Each row is a point. The ring and each string are closed loops that go straight from each point to the next, and from the last back to the first. Before rounding, they use only three directions, however many columns there are. How many times does the string pass through the ring? Passing back the other way cancels.

Ring (7 x 3)
[[-0.26 -0.13 -0.53]
 [-0.39 -0.26 -0.66]
 [-0.28 -0.38 -0.42]
 [ 0.09 -0.35  0.05]
 [ 0.28 -0.28  0.12]
 [ 0.33 -0.16  0.01]
 [ 0.12 -0.04 -0.19]]
String (18 x 3)
[[ 0.43 -0.24 -0.06]
 [ 0.42 -0.29  0.16]
 [ 0.33 -0.20  0.50]
 [ 0.28 -0.30  0.45]
 [ 0.21 -0.43  0.23]
 [ 0.07 -0.43 -0.21]
 [ 0.04 -0.25 -0.13]
 [ 0.10 -0.20  0.05]
 [ 0.17 -0.29 -0.18]
 [ 0.24 -0.25 -0.19]
 [ 0.06 -0.21 -0.20]
 [ 0.22 -0.06  0.17]
 [ 0.27  0.02 -0.06]
 [ 0.15 -0.03 -0.40]
 [ 0.07 -0.13 -0.37]
 [ 0.06 -0.15 -0.13]
 [ 0.25 -0.03  0.22]
 [ 0.45 -0.08  0.13]]
Times through: 2
String (22 x 3)
[[ 0.46 -0.11  0.25]
 [ 0.40 -0.15 -0.21]
 [ 0.37 -0.08 -0.31]
 [ 0.29  0.04  0.17]
 [ 0.18  0.07 -0.06]
 [-0.05 -0.02 -0.59]
 [-0.14 -0.14 -0.59]
 [-0.03 -0.18 -0.21]
 [-0.18 -0.10 -0.24]
 [-0.17 -0.20 -0.38]
 [-0.32 -0.32 -0.77]
 [-0.64 -0.46 -1.21]
 [-0.54 -0.41 -0.70]
 [-0.18 -0.27 -0.10]
 [-0.01 -0.21 -0.02]
 [-0.07 -0.36  0.15]
 [ 0.00 -0.48  0.06]
 [ 0.04 -0.45 -0.28]
 [ 0.29 -0.44  0.11]
 [ 0.38 -0.25  0.42]
 [ 0.24 -0.14  0.32]
 [ 0.24 -0.15  0.21]]
Times through: 0
